Every row gives one point. Two turns around zero, p and q, are shown by what they do to some points. Where does a point land after both, in the order given? Backwards means that the second turn is done in reverse. Each puzzle has new turns, and all numbers are rounded.

Turn p:
[-2.03  0.75] => [-2.11  0.48]
[-1.01  0.82] => [-1.11  0.68]
[ 2.90 -0.67] => [ 2.96 -0.29]
[ 0.14 -0.90] => [ 0.26 -0.87]
Turn q:
[ 0.03 -0.73] => [ 0.06 -0.73]
[ 2.26 -0.31] => [ 2.27 -0.21]
[-2.29  1.04] => [-2.33  0.94]
Where do these land?
q, then p: [0.18 1.49] => [-0.08  1.50]
p, then q: [-1.38 -2.38] => [-0.95 -2.58]
p, then q: [1.20 0.89] => [1.03 1.08]

Turn p:
[-0.72 -1.93  2.57] => [ 0.30 -3.16  0.88]
[ 0.69 -1.29  0.07] => [ 0.33 -0.95 -1.06]
[-1.04  1.48 -1.65] => [-1.39  1.98  0.38]
[ 1.08  1.75 -0.98] => [ 0.77  2.13 -0.18]
Turn q:
[-0.95 -0.94  1.50] => [-0.22 -0.04  2.00]
[ 0.93 -0.99 -1.09] => [ 1.28 -0.97 -0.68]
[-0.47  2.47 -2.46] => [-1.84 -0.14 -2.99]
[ 0.49 -0.55  2.05] => [0.79 1.15 1.68]
Where do these land?
q, then p: [ 2.14  0.41 -0.47] => [ 0.75  1.72 -1.20]
p, then q: [-1.16  0.51  2.53] => [1.17 0.93 2.40]
q, then p: [-1.14 -1.88 -0.02] => [ 0.41 -2.15 -0.16]
q, then p: [-1.04  0.33 -2.93] => [-2.45 -0.62 -1.84]
q, then p: [1.19 0.64 0.88] => [0.82 1.32 0.42]

Turn p:
[-1.31  0.41 -0.18] => [-0.66  1.21 -0.13]
[-1.19 -2.85  0.25] => [-2.64 -1.26 -1.03]
[ 0.99 -0.34 -0.89] => [ 0.83 -0.69 -0.85]
[1.51 2.79 0.83] => [2.47 0.75 2.02]
Turn q:
[ 0.79  1.46 -0.53] => [ 1.60  0.68 -0.04]
[-0.87 -2.63 -0.66] => [-2.38 -0.60 -1.44]
[-1.57 -0.49  0.93] => [-1.54  0.09  1.10]
[ 0.42  3.31 -0.08] => [2.57 1.68 1.32]
[ 1.24 -1.65  0.34] => [-0.24 -1.85 -0.94]
Where do these land?
q, then p: [-0.28 -1.27 -1.31] => [-0.08  1.18 -1.42]
q, then p: [-0.48  2.94 -1.45] => [2.80 0.71 1.62]
q, then p: [ 1.00 -1.10  0.09] => [-0.49 -0.67 -1.24]
q, then p backwards: [-0.24 -0.57  2.68] => [ 0.83 -0.87  2.47]

Turn p:
[ 0.51  1.17 -1.48 -0.17] => [-0.71  1.64 -0.74 -0.36]
[-1.12 -0.38 -0.07 -2.55] => [-1.52 -0.22  2.11 -1.04]
[ 2.35 -0.02  2.01 -1.51] => [ 2.43  0.20  1.24 -2.09]
[ 2.04 -0.83  1.70  0.69] => [ 2.57 -0.85 -0.47 -0.82]
[-2.45 -0.22 -2.78  2.12] => [-2.90 -0.32 -2.10  2.31]
[-0.52  0.98  0.84  1.77] => [ 0.96  0.28 -0.37  1.98]
[-0.82 -0.69 -0.22 -0.35] => [-0.83 -0.72  0.33  0.03]
Turn q:
[ 0.06 -1.59 -0.82 -0.45] => [-0.85 -1.37 -0.87  0.23]
[-1.10 -0.56  1.58 -0.89] => [-0.92 -0.04  0.53 -1.92]
[-0.88 -0.03 -1.68  0.50] => [-0.45  0.61 -1.59  0.87]
[ 2.68  3.89 -0.37 -0.01] => [4.39 1.05 0.91 1.10]
[-0.75 -1.70  1.28  0.85] => [-2.16 -0.25  1.01 -0.27]
Where do these land?
p, then q: [ 1.88  0.93 -1.24  0.43] => [ 1.97  0.31 -1.44  0.27]
p, then q: [ 1.32  1.07  1.11 -1.21] => [ 1.84 -0.41  1.16 -0.83]
q, then p backwards: [-2.65 -1.73  0.85  1.90] => [-1.82  0.75 -2.88 -1.48]
p, then q: [-0.35  2.26 -1.19 -0.95] => [ 1.08  2.39  0.10 -0.80]
p, then q: [-0.19 -2.52  0.48 -0.16] => [-1.61 -1.94 -0.36 -0.44]
